Rows are points. To make a cloud, some directions were put in groups of two or more. Within a group, all points are equally far from the middle, so they leave a hole (a ring in 2 directions, a hollow ball in 3). The other directions are filled evenly. Then the cloud was stretched, turned, moved and blurred a little. How many holes are there, and how many directions does each take, smallest first?
(in the rows, 128 means zero)

Cloud (13 x 2):
[[143 117]
 [ 48 105]
 [ 73 106]
 [ 59 133]
 [ 89 138]
 [138 169]
 [ 62 108]
 [110 173]
 [ 68 140]
 [ 89 140]
 [121 141]
 [127 182]
 [ 70 119]]
Holes: 0

Cloud:
[[159  78  89]
 [159 110 128]
 [189 160 179]
 [139 193 154]
 [170 204 122]
 [151 180 147]
 [177 141 151]
 [136 195 106]
 [ 88 100 146]
 [ 92 133 158]
 [157 159 184]
 [108 174 176]
 [189 198 104]
 [133 188 170]
 [ 81 181 124]
 [ 87 178 161]
 [141 125 113]
 [111 160 161]
 [115 197 126]
 [159 173 116]]
Holes: 0

Cloud (31 x 4):
[[177 144 140 156]
 [151 127 149  43]
 [169 137 171  69]
 [147 164  78 131]
 [164  78 117  86]
 [166 171 129 143]
 [136 160  73 103]
 [182  89 155  98]
 [ 78  99 151  59]
 [103 109 107 184]
 [ 65 114 121  76]
 [124 114 130 192]
 [ 87  94 176  63]
 [ 89 113 153  47]
 [173 130 144 167]
 [126  95  76 149]
 [ 94 186 135 125]
 [148  54 145 106]
 [ 91 143 107  59]
 [181 139 150 147]
 [185 103 157  91]
 [ 95 182 106 108]
 [128 131 173  43]
 [ 87 180 139 129]
 [ 84 134 117  56]
 [119 103 179 174]
 [144 189 134 126]
 [101 139 205 111]
 [ 69  82 121 101]
 [158  65 169 121]
 [ 78 114 113 169]]
Holes: 2 (2, 2)

Cloud, 75 rows:
[[182  93 133 160 125  76 148 115]
 [169  84 103 197 115 161 105 153]
 [144 180 118 169 150 171  74 120]
 [193 113 125 159 136  96 230 137]
 [104 111 214 157  82 110 119 115]
 [159 213 162 115 172 138 126 166]
 [ 85 138 100  79 134 102  88 137]
 [153 167 183 117  40 140 148 117]
 [ 93 119  85 180  95 166 173 153]
 [132 189 102 172 157 127 162 157]
 [107 129 155 136  73  76  85 181]
 [ 97 154 203  69  77 119 155  86]
 [145  98 134  92  81 123 189  63]
 [184 150 141 140 127  66 126  57]
 [161 103 154 188 134 146 199 102]
 [ 89 171 139 118 114  41 128 116]
 [183 185 137 157 105  80 129  99]
 [102 165 155 108 154  75 125 179]
 [ 84 172 136 150  90  47 143  86]
 [132 121  71 142  73  62 159 151]
 [102  93 136 182  97  83 107 156]
 [152 173 130 121  98 120  84  46]
 [196 107 137 128 162 108 182 153]
 [112 120  77 129 114 158 162  87]
 [109 159 150 136 102  57 129 175]
 [117 151  78 125 121  68 192 181]
 [ 82 109 181  94 116 169 117 144]
 [150 192 116  96 111 184 124 148]
 [126 148  82 141 107 164 134  89]
 [107 154 204  47 142 146  93 143]
 [ 69 166 127  85 141 135 103 128]
 [122 100 142 102 195  76 146  92]
 [154  96 121 103 183 139 152 133]
 [ 88  86 121 155  90 175  91 179]
 [109  77 135 152 112  72  61 120]
 [147 166 177  54 106 131 184  75]
 [113  90 138 168 151  64  65 120]
 [106 135 146 157  57 114  85 177]
 [112 192 197 137 104  54 138 110]
 [ 88 131 153 158 182  57 107 122]
 [196 188 143 160 130 167 156 178]
 [ 90  76 155 163 117 128  71  81]
 [106  85 142 204  99 119 193 155]
 [143 195 178  60 105  95  84  98]
 [169 183 113 153  60  82 167 104]
 [120 141  85 123 159 141 122 212]
 [112 145 119 126  41 101 107 175]
 [100 150 109  91 112  70 114 169]
 [170 149 128  72 103 153 206  96]
 [183 133 169 163 180 145 144  95]
 [113 185  94 154  84 173 184 149]
 [172 139 166 149  87 104 158  36]
 [115 117 207 154  90 168  86 174]
 [153 122  64  97 136 131 198 143]
 [171 180 184  78 169 144 167 123]
 [190 119 123  93 148  96 180 131]
 [137 204 131 118 165 157 115 176]
 [130 172 116  86  60 126  93 158]
 [ 79 104 164  80  86 147 165 145]
 [114 131  91  93 172 110 172  66]
 [157 158 211 139  64 115 128 120]
 [188 158 143 121 108  65 156  71]
 [175 143 113  93 119  77 142  76]
 [175 165 175 146 102 165 115  76]
 [157 140  75 176  63 164 181 119]
 [109  95 127 146 153 165  94  68]
 [ 85 165 136  96 155  52  95 120]
 [118 129 232 132 157 174  99  89]
 [135 206 186 153 130  74 135 132]
 [124 145 199 126 146 164 147 199]
 [ 63 180 149 110  88 117 115  78]
 [ 99 130 195 106  63 123  63 147]
 [ 96 173 133  67  81 122 146 167]
 [117 162 175  68  53 114 144 147]
 [121 111 108 147 144  54  96 137]]
Holes: 2 (3, 3)
